Each row of a before or after table is a point. The points were changed in one or more steps. Then noise was added and the rows were shuffled. The steps act on columns, c1 being the first. Write out the steps. A step turns or swaps two columns, mirrors them in a line or flattens them onto one, adds a multiple of one to another, or multiplies or shifts one. Angles are multiples of 10 degrees, from the lower column toward the higher: turns from -170 to 170, lines from 10 to 170 but not 90. Use the fewest steps. Two steps may share a column if one is a turn and the other turns, adds or multiplies; they go together, in the order done. Otherwise the lowest column goes first.

Before (11 x 3):
[[ 32  67 -23]
 [ 43   4 -52]
 [-64  58  29]
 [-83 -29  12]
 [ -9  36  11]
 [-41   4 -42]
 [  2  76   7]
 [-15  23  61]
 [ 44  15 -21]
 [-10 -26 -40]
 [ 34 -48  43]]
After (11 x 3):
[[-46 -83 -20]
 [-31 -27  51]
 [  6   6  -8]
 [ 73 -57 -36]
 [-24  38  26]
 [  4  -5 -42]
 [ 49 -26  11]
 [-35 -14  34]
 [ 52  25 -39]
 [  2  47  -8]
 [ 21 -52  32]]
Steps: multiply c3 by 0.7; turn c1 and c3 by 160 degrees; shift c2 by -30

Before (9 x 6):
[[ 23  26  -9  31  -3   8]
 [ 31  21  21  15  20   7]
 [ -2  17  37  20   6   6]
 [ 45  20  -7  37  52  17]
 [-23   6 -40 -26   4  24]
 [  3  59 -13   5  19   9]
 [-47  -1 -50  -2  19  -2]
 [  0  -2   2  12   7 -11]
 [  4 -33   4   3 -11 -74]]
After, 9 rows:
[[-14  60  20   5  10 -19]
 [-13   6  68 -26 -18 -49]
 [ 13 -33  18   1  -3  71]
 [ -7  -1   1  12   5  10]
 [-22  20   8  37  65 -20]
 [ -3  21 -42  13  37   8]
 [ 13  28  12  32  19 -15]
 [-39  -1  94  -2 -30 -34]
 [ -7  18 -71  20   0  18]]
Steps: turn c1 and c5 by 60 degrees; multiply c3 by 2; turn c3 and c6 by 160 degrees

Before, 10 rows:
[[-19 -15  16 -26  12   9 -12  -5]
 [ 11  27  -5 -13 -14 -20  20 -11]
 [-25  33 -12 -10  -8 -20 -23   3]
 [  9  23 -17   1 -22  10 -19  22]
 [ -6  10 -11  -5   8   8 -10  32]
 [ 11  22  10  21 -13   1  -6  33]
 [-10  26  -6 -19 -14  18  14 -10]
 [  6  -9   9 -14  18  28  -4  -7]
 [  6  -9  -3  13 -17  22   9  26]
 [ -1   5  30 -25  -6 -18   1  15]]
After:
[[ 25  -5  14  -6  -5 -67   1  90]
 [-13 -18 -19   7  -6 -28   9  55]
 [ 24   1  16 -23  17 -41 -10  19]
 [  5  10 -30  -6  -1 -43 -10  52]
 [  2  -5 -29   8 -24 -42 -19  16]
 [ 14   0   3  10 -23 -69  21 -36]
 [-17   0 -13  16 -19 -49  -6  94]
 [ 15   7  13   4  15 -22  -3   1]
 [  6   8 -14 -27 -23 -70 -20 -14]
 [ 17   0   4 -13 -25 -32  13 -34]]
Steps: turn c1 and c4 by 80 degrees; multiply c2 by 0.7; turn c2 and c5 by -50 degrees; turn c3 and c8 by 40 degrees; multiply c8 by 3; shift c6 by -50

Before, 8 rows:
[[ -5 -46 -12 -10  30   2  15  -4 -12  -1 -31]
 [ 25  31  22  -1 -15  36  -6  -1  -5 -23 -15]
 [-13  29  28  19   8  17 -29 -45 -22 -40  12]
 [  9  -4  34  38  -6  39 -14  22 -21 -11 -13]
 [  5 -42  30 -11  23  21  27  -4   4  40  -6]
 [-64  -8 -25 -31  31  12 -71 -45  31 -45  46]
 [ 21 -46 -15  -5   8  12  -3 -14 -18  23  10]
 [-51 -12 -25 -14  12 -51 -80 -43  31 -14   2]]
After (8 x 11):
[[ -2  28 -21  31  22  41  18  29  -6 -14   7]
 [-30  40  11  26  16   9  15 -41 -17 -51  15]
 [ 13 -34 -33  -4  12   8  15 -15 -16  30  14]
 [ 15  32  16   0  13  40  22   0  12 -30   4]
 [ 21   4 -52 -12 -14  23 -16  -6 -18  55   4]
 [-97 -25   6 -22 -43 -13  14 -50 -10 -59  33]
 [  7 -34 -34  -8  -3  19 -11  -7 -32  -3 -18]
 [-89 -27   4  -6 -32 -47  30 -47   5 -17 -18]]
Steps: mirror c1 and c7 in the line at 20 degrees; mirror c2 and c3 in the line at 30 degrees; turn c4 and c8 by 10 degrees; mirror c5 and c9 in the line at 120 degrees; turn c6 and c11 by 30 degrees; multiply c11 by 0.7; multiply c10 by 1.3
